Rows are points. Each copy is the shape, with its points in the same order, stretched, turned, moved and blurred by noise. Say if it was mirrored as well.
In the rows, zero is written as 128.

Shape (8 x 3):
[[150 136 165]
 [170 151 167]
 [155 131 138]
 [126 104 118]
 [133 141  94]
 [156  46  82]
 [128 141 179]
 [146 148 168]]
Copy 1:
[[110 105 121]
 [115  78 120]
 [124 110 113]
 [133 163 105]
 [156 118 109]
 [124 202  63]
 [106 117 138]
 [117 101 131]]
Copy 1 is: only turned
Copy 2:
[[121 155 107]
 [128 172  97]
 [134 142 105]
 [133 110 121]
 [166 113 152]
 [145  73  43]
 [ 96 159 129]
 [114 164 117]]
Copy 2 is: mirrored
Copy 3:
[[120  59 109]
 [130  40 117]
 [139  85 111]
 [133 139  89]
 [150 154 141]
 [196 198  18]
 [ 88  48 119]
 [113  47 125]]
Copy 3 is: only turned
Copy 4 (8 x 3):
[[ 85 126  87]
 [ 65 131  75]
 [ 88 138 101]
 [129 128 122]
 [ 96 115 148]
 [161 172 146]
 [ 92 108  75]
 [ 80 122  84]]
Copy 4 is: mirrored

Shape, 12 rows:
[[157 153 117 106  66 158]
 [164 130 104  98  96  96]
 [ 86 116 135 127 144  95]
 [ 86 137 102 170 127 129]
 [ 80 137 169 123  82 101]
 [ 82 134 171 136 149 105]
 [139 157  92 114 119 162]
 [132 152 156 121 156  78]
 [158 143  89 186 141  92]
 [156  82 163  97 138  85]
 [154  93 119 186  74 167]
 [ 92 104  95 180  96 162]]
Copy 1 (12 x 6):
[[145  95 131 167 102 128]
 [136  92 133 124 101  77]
 [ 88 152 127 121 162 121]
 [100 176  76 128 145 160]
 [ 75 151 130 179 155 108]
 [ 66 147 122 140 194 140]
 [125 121 114 125 113 171]
 [ 79 105 123 106 166 108]
 [135 119  51  87 132  95]
 [134  81 176 115 165  51]
 [193 126  96 164 131  95]
 [149 180  89 147 132 148]]
Copy 1 is: mirrored
Copy 2:
[[117 155 128 158  82 202]
 [ 83 150 113 138 148 205]
 [148 108 139  73 178 138]
 [151  99 200 117 131 124]
 [171  89 126  46 135 176]
 [153  89 115  47 143 115]
 [115 171 157 155  99 149]
 [ 88 110  93  52 140 126]
 [ 68  86 166 148 130 134]
 [103 107  41 117 183 176]
 [141  71 141 217  99 179]
 [179  95 202 176 126 152]]
Copy 2 is: only turned
Copy 3:
[[171 159 134 187  80 179]
 [168 185 116 153 113 180]
 [ 94 131 131 111 141 149]
 [109 108 158 139 132  94]
 [124 157 149  99  88 199]
 [101 111 126  85 113 151]
 [134 120 130 188 109 118]
 [129 141  96  71  97 141]
 [175 139 129 104 131  79]
 [162 155  91 113 140 215]
 [214 115 167 176 133 153]
 [136  99 181 187 150 117]]
Copy 3 is: mirrored

Shape (14 x 9):
[[ 59 136  82 115  72 133 143  97 132]
 [105 139 125 142 142 111 125  90 110]
 [188  88 147  85 113 120 126 118 124]
 [140 179 186 160 102 148 179 120 127]
 [ 92 186 102 120 101 159 102 111 160]
 [148 131 175 126 137  79 167 113 150]
 [112 115 141 148 145  71 147 131 150]
 [ 83 145 167 130  97  84 115 145 147]
 [ 82 114 144 131 135 183 120  93 149]
 [128  82 120 133  89 183 132 136 121]
 [136 135 171 123 141 144 141  81 137]
 [ 82  90 143 106 125 169 112 166 145]
 [123 150 205 148  70 197 137 148 129]
 [146  75 110 160  69 183 109  80 180]]
Copy 1 (14 x 9):
[[ 51 124 135 124 152  34 170 183 135]
 [138 161 133  96 148 108 110 131 114]
 [167  84 152 112  99 109 101  64 163]
 [200  67 136 158 104  72 135 127  46]
 [ 73 127 133 163 164  52 117 124  89]
 [207 120 193 116  90  96 102  98 118]
 [154 173 189 105  99 123 113 149 131]
 [130 140 182 136 119  75  74 165 135]
 [ 81  79 140 157 210 120 117 131 121]
 [ 64  68 120 143 138 115 159 150 139]
 [174  83 154 138 158 106  98  73 103]
 [ 72 106 137 184 171 131 116 160 163]
 [130   9 122 195 138  78 108 146  75]
 [ 13  40 190 112 145 108 147 115 124]]
Copy 1 is: mirrored
Copy 2:
[[115 166 111 153  99 129  59 186 160]
 [129 161 116 168 166 105 112 120 128]
 [105  74 173  74 162 144 127 150 116]
 [149  80  51 119 182 142  80  94 169]
 [134 195  92 114 116 167  80 141 131]
 [165  74 143 128 176  96 101 103 156]
 [140 113 154 159 150  89 132  99 172]
 [105 136 127 111 138 104  89 109 206]
 [146 192  74 118 159 132 124 162 184]
 [ 85 114 111 104 131 168 140 168 181]
 [161 137  96 116 193 123 103 132 142]
 [116 158 100  71 119 135 164 155 207]
 [ 98 102  32  55 170 176  96 122 227]
 [ 84 139 160 129 142 200 103 193 189]]
Copy 2 is: only turned
Copy 3:
[[ 70 191  74 114 153 127 113 159 170]
 [136 171  99 130 123 125 151  89 141]
 [151 111 128 145  68 148 162 158 135]
 [103 125 150 106 205 150 150 146  75]
 [ 90 132 111 100 173 160 125 115 188]
 [154 145 141 184 146 154 157 131 108]
 [138 153 122 189 130 108 121 111 118]
 [106 148 120 177 148 157  92 112 114]
 [ 53 163 136 130 117 153 187  89 166]
 [ 64 116 120 103  93  98 135 162 131]
 [113 151 140 144 130 170 203 103 139]
 [ 70 145 165 143  76 126 120 119 150]
 [ 45  98 162  94 174 169 141 143  79]
 [ 18  85  79 132 138 130 175 144 175]]
Copy 3 is: only turned
Copy 4, 14 rows:
[[162 100 161 161  98 126 117  92 193]
 [146 128 181 121 126 109 142 106 127]
 [156 175 123 158 120 125 129 160 115]
 [ 83 114 172 139 157 122  98 162 149]
 [116 102 133 114  60 139 107 109 147]
 [118  94 195 180 130 138 167 197 130]
 [149  70 171 172 120 120 168 169 125]
 [145  71 181 181 111 128 109 158 120]
 [164 144 139  69 126 142  95  97 140]
 [170 155  88 109 153 119  89 108 143]
 [141 145 174  96 127 129 116 146 129]
 [179 123 105 115 131 156  87 106 119]
 [119 138 130 103 167 125  30 123 138]
 [175 144  66  70  83  85 117 153 167]]
Copy 4 is: only turned

Shape (15 x 11):
[[150 165  71 137 139 126 129 125 155 170 184]
 [140 101 154 125 116 120  99 142 139 123 111]
 [158 173  68 143  98 119 149 114 141 108 162]
 [132 149  88 178 143 100 169 106 183 125 165]
 [118 137 148 149 130  89 148 183  98 139 130]
 [151 168 139 147 122  71  97 167 126 125 132]
 [ 42 114 101  63  99 111  90 117 147  77 156]
 [ 82 118 126 125 112 169  73 146 115  75  99]
 [128 137 132 151  74  64 157 157 127 160 126]
 [120 179 150 173  97  87 138 116 137 164 161]
 [ 89 111 134 120 147 139  77 137  92  74 126]
 [ 79 115 103 125 138 148  87 123 106 112  82]
 [ 95 105 127  98 142 129 100  85  88  89 100]
 [135 148 142 178 138  57  92 170 107 149  80]
 [131 194  94 111 141 138 169 106 180 126 143]]
Copy 1 (15 x 11):
[[181 173 165  84 151  91  94 113 111 104  96]
 [116 106 135 140 128 143 144 156 158 123 142]
 [189 130 177 125 106  81 111  88 123 118  80]
 [168 156 137  93 112  96  64 101 161 105  82]
 [105 147 182 141  90 182 103 136 159 154 135]
 [134  99 162 165 130 185 107 138 153 136 110]
 [110  68 150 121  73  87  90 180  56 120 176]
 [149  96 143 207 106 109 149 176 109 156 182]
 [ 73 122 188  90  96 136 113 118 158 175 103]
 [113 132 134  95  90 162 100 126 143 185 109]
 [151  99 148 203  96 153 124 153 110 131 197]
 [121 131 142 192 129  90 127 130  98 143 177]
 [118 112 122 178  94 121 125 117  94 113 178]
 [ 96 112 156 181 156 187 106 109 172 162 130]
 [167 170  97 113 108  85  85 149 119  74  44]]
Copy 1 is: only turned
Copy 2, 15 rows:
[[121 174 143  98 118 152  90 171 172 175 137]
 [142 123 111 160 131 116 162 123 112 129 115]
 [137 159 141 104 136 153  88 176  97 154 179]
 [141 181 142  58 168 164 105 150 137 152 125]
 [ 90 107 132 160 173 113 118 127 116 193 108]
 [133 128 116 150 137 102 115 173  99 183 107]
 [155  71 207  85 136 105 159 165 189 119 159]
 [142 109 133 114 130 107 192 123 131 161 159]
 [120  88 143 193 153 151 102 151  70 184 108]
 [133  92 116 107 115 131  87 153 106 167 106]
 [113 106 125  89 139  87 193 142 158 132 153]
 [107 120 152 117 127 140 205 138 126 168 145]
 [ 92  96 158 106 122 114 191 143 130 107 152]
 [ 99 120 112 170 155 130 168 169  58 211  73]
 [131 168 190  69 121 134  81 135 129 147 121]]
Copy 2 is: only turned
Copy 3:
[[140  43  85 150 114 162  64 164 164  61 100]
 [121 141 120 176 145 100 117  84 122 152 168]
 [178  71  87 153 121 139 115 152 153  97  30]
 [158  44 104 113 143 116  88 186  87  83  82]
 [185 114 139  81 137 138 160  93 160 128 159]
 [173  63 150 159 171 150 135  53 173 130 113]
 [ 47 180 130 174 148  30 100 133 197 183  77]
 [ 65 175 118 182 106  77 135  44 136 158  90]
 [210  87 124 135 143 131 171 158 173 153 157]
 [198  42 148 176 120 101 165 159 167  89 128]
 [ 63 190 168 150 142  96 133  52 139 144  99]
 [ 50 168 121 145 127 111 153  87 127 129 107]
 [ 63 219 148 145 160  87 164  96 140 122  94]
 [160  73 177 136 190 167 193  69 143 151 157]
 [158  54  54 114 139  84  78 129 130  46  59]]
Copy 3 is: only turned

Shape, 15 rows:
[[159 187 131 121 138 111 161  74 106 158 164  77]
 [130  86  83 134 152 137  82 135 155 155 130 162]
 [ 94 138 103 134 167  45 126 161 160 214 136 131]
 [156 117 130 106 148  75 186  77 142 139 172 132]
 [113 118 105 104 149 134  95 179 177  92 110 168]
 [145 175 127 102  85 133 191  96 100 133 155 115]
 [140 101  73 124 128 121 113 179 115 142  82 141]
 [161 120  99 129 143 144 134 178 102 121  72 197]
 [151 158 140 156 127 140 188 116  78 109 199 126]
 [152  81 143 119 113 127  94 193 138 140 104 148]
 [ 99 130 147 124 172  95 111 123 161 212 109 160]
 [141 140 146 135 158  95 148  92 101  97 138 106]
 [195 172 132 166 119 124 183 103 141 112 149 115]
 [115 137 132 168 109 109 186  78 123 124 135 114]
 [107  97 118 120 192 126 154 155 167 182 111 115]]
Copy 1, 15 rows:
[[120 104 126 122 153 187  96 167 243  96  82 105]
 [151  87 122 147 119  99 129 127  90 158  92 119]
 [214  99 196 129  83 125 132 175 118 108  92 186]
 [121  62 128 201 135 151 118 164 190  74  69 115]
 [180 127 154 117 145  94 153  58  65 131 109 122]
 [ 90 118 138 152 149 207  94 161 190  85 137  90]
 [167 162 127 158 101 112 108 131  81 146 159  96]
 [159 181 142 195 113 140 114 109  75 170 123 101]
 [ 91  99  82 168 210 191 108 169 195 101 107 132]
 [122 150 169 155 110  86 182 106 102 136 132 126]
 [175  81 198 123  68 130 129 134 120 133  78 203]
 [135 102 104 157 162 131  94 127 205 123 100 130]
 [ 83 133 166 147 218 160  94 149 203  96  57  82]
 [102  80 137 153 168 145  48 177 173  94 124 136]
 [154 128 132 114  93 119 125 131 109  95  97 180]]
Copy 1 is: only turned
Copy 2 (15 x 12):
[[128 178 114 155  90 145 191  94 110  79 152 106]
 [ 88 129 136  47 149  70 120 125 107 125 134 117]
 [ 65 219  80  55  76 146  73 183 109 133 125  84]
 [114 184 153  96 100 142 123  97  81 135 212 137]
 [ 85  87 167 101 101  72  76 145 175 111 129 144]
 [126  98 115 148  76 153 159  78 120 119 143 121]
 [ 82 108 107 105 142 117  57 145 131 112  98 100]
 [141  78 127  84 116 135  57 129 172  93 137 118]
 [144 136 147 112 100 174 161  15 133 113 144 134]
 [ 98 102 146 116 131 120  65 128 183 175 146  92]
 [129 195  91  66  77 114 109 183 129 135 165 106]
 [150 180 166 152 119 147 146 113 119 100 162 155]
 [ 93 122 148 123 112 178 175  55 159  93 195 142]
 [114 155 120 119 118 178 160  90  98 132 159 177]
 [ 95 198  47  94 123  96  65 123 129  95 177 125]]
Copy 2 is: mirrored
Copy 3 (15 x 12):
[[185 133 125 126 168  94 131 148 197 145 146 143]
 [ 92 134  94 122 123 159 149 166  52 158 160 186]
 [201 125 117 113 147 191 216 156  87 102 116 188]
 [163 148 125  88 186 183 148 189 194 147 118 143]
 [105 110 122 163 126 149 149 138  41 153  92 110]
 [167 140 146 149 130 121 131 134 230 137 116  94]
 [101 175 130 124  79 137 161 147  61 157 125 173]
 [111 150 139 148  74 169 154 155  73 201  79 168]
 [150 124 121 144 162 111 170 137 227 185  99 121]
 [110 152 113 104  92 157 152 117  51 182 119 105]
 [188  84 112 107 132 222 158 122  80 135 125 173]
 [158 131 163  96 178 117 116 117 167 158 116 144]
 [158 100 145 109 126 100 150 190 190 173 105 116]
 [160  83 180  97 135 137 147 131 198 125 132 132]
 [139 111  80 100 116 168 148 121  84  98  85 168]]
Copy 3 is: mirrored
Copy 4:
[[ 86 128 180 147  65 134 122  63 122 101 132 129]
 [122 151 131 107 165 113 149 108 118 168  90 208]
 [ 71 123 196  92 124 121  66 103  49 153 115 160]
 [131 131 164 152  71 178  80  82 113 118 164 178]
 [115 102 109  79 174 166 123 139 141 125 116 171]
 [128 133 159 162 111 126 109  98 110  99 149  85]
 [131 163 152  80 168 134 157 131 117 172  75 137]
 [142 164 123  67 173 150 167 136  96 113  81 131]
 [139  98 136 151  89 133 156  95  80 116 140  94]
 [125 156 127 141 167 148 144 158 114 161  76 179]
 [ 82 157 174 113 130 106  77 126  79 100 107 202]
 [126 112 128 107  60 167 132 117 147 112 131 151]
 [119 108 118 135  87 176 106  58 119  75 107 127]
 [156 112 129 125  80 126  89 109 123 104 117 129]
 [116 114 227 114 131 148 107 103  99 131 104 197]]
Copy 4 is: only turned

Shape:
[[167 134 155 174 119 135 105 212 127 129 195 128]
 [168 135 148 157 123 125  95 128 127 108 120 121]
 [132  94  49 159 110 109 150 109 107 122 123 142]
 [125 142 169 112 117 120 100 109 112 196 107 139]
 [106  69 127 126 110 147 115 121 129 109 102 113]
 [116 125 110 108 155 131 119 125 121 165 126 127]
 [127 119 147 115 178 142 137 114 150 142 125 156]
 [158 137 152 131 118 141 146 108 164 118 191 112]
 [136 127  93 123 119 131 137 127 104 111  98 192]
 [162 143 170 109 127  81 144 135 222 114 102 138]
 [167 120 128 113 119 133 140 115 106 115 154 142]
 [161 127  78 109 118 132 158 118 110 114 101 170]
 [ 84 125 145 115 153 110 158 107 106 134 127 112]
 [ 95 148 158 121 113 147 159 123 120 111 100 129]
 [135 139 142 108 118 130 132 173 139 129 173 141]
 [165 148 156 118 118 149  85 111 182 162 105 112]
 [147 128 170 138 113 144 158 116 110 157 115 115]
 [175 145 128 123 112 121 145 144 112 127 109 123]]
Copy 1, 18 rows:
[[153  24 127 125 105 129  78 174  93 102 142 190]
 [158 100 115 157 161 124 131 136 111 136 144 157]
 [ 99 177 148 205 139 150  49 178 140 165 131 127]
 [147 169  84  94 102 179 173  99  93 136 113  99]
 [115 139 140 160 117 131 124 156 197 139 170 125]
 [127 142 132 122 121 143 118  99 124 136  95  94]
 [123 135 173 106 114  95 127  70 139 166 118 124]
 [103  82 175  69 145 120  87 101 102 163 163 150]
 [ 82 185 103 187 108 109 103 153 136 145  99 141]
 [114 127 163 139 135 126 113   7  90 134 204 151]
 [ 92 108 114 130 125 102  95 131 106 174 130 123]
 [ 61 169 117 200 121 112  97 132 123 158 114 123]
 [143 170 139  87 129  96 102 104 117 127 145  68]
 [108 179 131 108 112 101 148 133 129  94 161 111]
 [100  89 114  95  98 123  85 113 101 116 136 138]
 [129 112 137 119 143 180 183  71 122 134 140 146]
 [122 138 137 113 104 132 153 136  98 141 164 104]
 [108 117 100 175 129 122 121 127  87 123 147 114]]
Copy 1 is: mirrored
Copy 2:
[[112 107  84 130 115  47 133  99 132  99 140  96]
 [133  92 125 104 135  77 118 138 143 124  96 124]
 [140 102 125 142 154 148  92 125  60  98 147 110]
 [118 125 128 101 128 117 173 136 112 220  92 133]
 [174  98 135 107 121 134 117 149 115 162 152  91]
 [124 157 131 109 113 137 153 126  70 161 130 117]
 [104 153 138 117  92 133 130 150 109 159 123  81]
 [104 108 185 150 120 103 139 129 172 114 124 131]
 [126  99  96 133 107 147 126 165  70 116 102 108]
 [ 58 117 122  83  93 118 129 162 220 112 163 129]
 [116 107 133 153 100 113 126 136 123 131 113 142]
 [114 101 113 139 107 139 114 174  81 103 116 141]
 [135 185 146 147 125 174 142 125 128 178 136 130]
 [142 143 137 149 135 152 158 175 150 155 113 125]
 [104 130 111 141  87 113 165 120 129 123 140 120]
 [108  98 159  74 128  73 157 157 147 154 102 130]
 [127 118 145 142 138 106 132 166 153 186 115 133]
 [111 115 111 134 123  99 122 163 142 127 123 162]]
Copy 2 is: mirrored
Copy 3:
[[148  67  92 187 113 120 191  99 156  78 143  89]
 [132 149  95 126 140 117 120 106 167 105 111 114]
 [ 80 120 118 136 104 126 105 129 149 125 178 228]
 [202 139 129 157 195 139 104 144 116 115 106 104]
 [ 83 165 154  99 146 115 120 131 166 106 188 132]
 [158 107 155 130 138  87 112 150 113 106 140 147]
 [171 128 156  83 120  94 102 102 122 103 155 116]
 [148  84 151 106 162 151 170  69 167  98 101 120]
 [143 182 129 124  79 109 124  98 129 115 166 194]
 [122 124 138  97 169 100 134  26  70 177 117  78]
 [143 134 132 127 129 130 159  95 144  64 118 162]
 [114 167 135 139  99  95 126  77 121 102 146 214]
 [129 134 183  93 120 148  93 153 101 108 108 112]
 [126 182 182 117 109 148 110 101 133 128 111 104]
 [158  93 157 151 124 119 200  94 113  99 141 117]
 [170 130 126 139 216  84 122  84 163 139 108 102]
 [136 145 142 152 167 145  93  95 145  79 101 108]
 [111 150 121 172 131 103 123  84 115  90  96 141]]
Copy 3 is: mirrored
Copy 4:
[[ 78  95 128  40 216 100 127 124 127  98 190 212]
 [113 143 151  94 145  92  91 145 150 131 125 140]
 [183 142 101 158 122 107 128 153 129 152 120 199]
 [119 163 135 150 160 145 124 167 124 103  97  44]
 [146 130 132 155  83 121 117 145 138 116 157 112]
 [132 174 129 142 134 127 147 134 120 103  97 120]
 [ 77 135 163 153 132 140 112 132  91 133  90 106]
 [ 98 126 109  83 130 178 129 118 125 144 145 133]
 [116 120 138 200 140  97 135 157 138 165  96 180]
 [116  76 150 193 178 146  99  90  88 183  90  75]
 [106 121  96 122 123 135 140 135 147 123 101 143]
 [143 109 126 190 116 111 164 143 142 166  73 169]
 [130 150 117 154 125 176  93 132 129  86  87 118]
 [118 103 161 161 131 185 108 146 143 110 119 110]
 [ 87 107 101 130 179 145 158 106 125 114 141 161]
 [129 153 176 117 136 134 137 139 119 147 129  47]
 [132 100 155 100 131 183 119 167 123 103  98  82]
 [147  94 138 120 150 131 136 138 149 121  88 137]]
Copy 4 is: mirrored
